Each row of a before or after table is a point. The points were changed in one or more steps. Then noise was added and the rows were shuffled. The steps act on columns, c1 being the first. Write out the steps. A step turns or swaps two columns, mirrors them in a line or flattens them onto one, adds a multiple of one to another, or multiplies or shifts one. Angles are multiples of 10 degrees, from the lower column toward the higher: turns from -170 to 170, lines from 10 to 170 but not 90. Use the fewest steps. Two steps may share a column if one is a turn and the other turns, adds or multiplies; they go together, in the order done. Otherwise the lowest column goes first.
In the rows, zero is written as 128.

Before:
[[102 167]
 [142 151]
 [ 92 110]
 [ 96 158]
 [188  99]
 [141  56]
 [187 194]
 [ 95 182]
 [156 114]
 [137 185]
 [147 166]
 [130 145]]
After:
[[173 139]
 [120 168]
 [ 57 139]
 [145 106]
 [144 120]
 [157  98]
 [190 140]
 [168 146]
 [108 108]
 [179 102]
 [ 78  82]
 [168  49]]
Steps: turn c1 and c2 by -110 degrees

Before:
[[ 83 185  56 110 176 180]
 [155 184  80 209 115 123]
 [177 101  93 101 104  84]
 [149 102  84  79  94 136]
 [ 63 104 154 152 129 110]
 [ 82 213 117 181 192 104]
 [125 191  85 202  81  65]
 [120 176  93 194 147 103]
 [ 97 138  38 133 156 166]
 [127 136  56 112 153 168]
 [ 73 152 127 173 173  87]
 [154 104 140 161  41 153]
 [ 55 120 201 144 117  89]]
After (13 x 6):
[[ 48 160  82  89 110 180]
 [100 141  73 116 111 170]
 [208 131  89 125 113  80]
 [142 142  77 113 110 132]
 [139 117 105 145 119 105]
 [103 116 143 143 132  87]
 [ 98 140 139 116 133 106]
 [135 102 106 158 121 152]
 [ 69 131  57 127 102 164]
 [158 110  83 145 111 122]
 [168 118  73 138 107  67]
 [ 80 118 189 140 151  84]
 [ 74 107 149 152 139 109]]
Steps: add -0.7 times c6 to c1; flatten c2 and c4 onto the line at 130 degrees; flatten c3 and c5 onto the line at 20 degrees

Before:
[[ 80 136 136 108  81 155  90  69 158]
 [188  93 107 137 171 188 152 116  84]
 [136 133 170 139  66 180 158 137 152]
 [180 147 132 183 129 141 174 115 116]
 [100  78 106 128 111 119  64 191 103]
 [ 99 134 126 139  92 117  17 230 141]
 [ 91 128 112 110  81 129 143 129 150]
 [132 149  30  72 156 197 132 153 157]
 [240 103 115 103 183 139 162 148 110]
 [146 115 158 170 158 165 179 122 174]
 [114 156 143 100 141 158 151 135 110]]
After, 11 rows:
[[174 108  80 128 132 178 144 143 122]
 [ 99 135 112 127 101  10 113 211 118]
 [125 139 185  26 157 132 198 160  95]
 [189 113 121 109 168 156 188 146 183]
 [ 92 141 149 105  83 142 132 117 105]
 [112  96 157 144 141 154 161 125 118]
 [ 82 146 146 132  90  89 152  42  95]
 [145 173  91 159 167 170 168 129 112]
 [243 134 144 110 188 160 133 204 154]
 [103 141 133 101 108  71 118 181 185]
 [132 150 112 169  72 159 174 140 111]]
Steps: add 0.5 times c1 to c8; turn c2 and c9 by -130 degrees; turn c3 and c4 by 90 degrees; swap c6 and c7

Before (13 x 14):
[[ 63  74  72 176 127 187 136 103 193 157 104 126 117 150]
 [ 77  73  76  96  83 132 129 162 115 172 201 178 102 188]
 [ 69 128 138 180 174 127 188 158 110 115 189 121 152 142]
 [125  93 110 174 141 193  57 120 128 100 188 124 128 103]
 [182 104 164 167 165 120 147 174 119  65 182 173  41 191]
 [128 134 146 149 140 112 146 100  95  67 189  67  17 154]
 [ 89  57 110  84  80 130 132 119 128 131 189 188 149  87]
 [176  67  89  98 152 167  99  87 103 127 149 165  40 185]
 [118 166 181 176 111  75  77 121 132 109  91 146 150 138]
 [134 102  84 116 171 146  76 113 181 129 131 161  82 109]
 [112 170 154  74 150 202 125 113 154 181 134 168  48  77]
 [130 156 163 110 151 182  74 191 142 126  76  99 124  88]
 [122 120 181 161 147  97 148 132 175 154 140 106 122 150]]
After:
[[126  99  79 120 141 130  61 127 158  89 184 119 127 128]
 [175  65 134 178 151 148  98 170 108 119 149  88  39 189]
 [128 136 114 102 141 139 157  65 125  72 192 104  14 147]
 [118 164 114  60 114 130  76 145 113  99  90 120 148 121]
 [ 79  72 131 190  83 145 115 176 147 169 199 164 104 176]
 [ 88  56 160 164  82 112 131 190 161 131 191 120 150  93]
 [126 120 127  60 152 129 149 108 178 158 142 133 125 136]
 [181 103 109  77 162 150 161 173 146  71 183 171  46 178]
 [ 62  74  56 155 126 142 131 126 180 157 103 105 118 165]
 [110 172 192 130 152 124 117 170 157 182 133 111  51 107]
 [128 153 160 105 150 120  75 103 114 117  76 192 124 110]
 [ 68 129  90  95 176 130 195 119 142 125 186 159 151 143]
 [135  99 118 171 172 122  73 161 183 122 135 113  79 116]]
Steps: mirror c3 and c4 in the line at 150 degrees; flatten c6 and c14 onto the line at 70 degrees; turn c7 and c10 by 10 degrees; swap c8 and c12; add 0.5 times c11 to c9
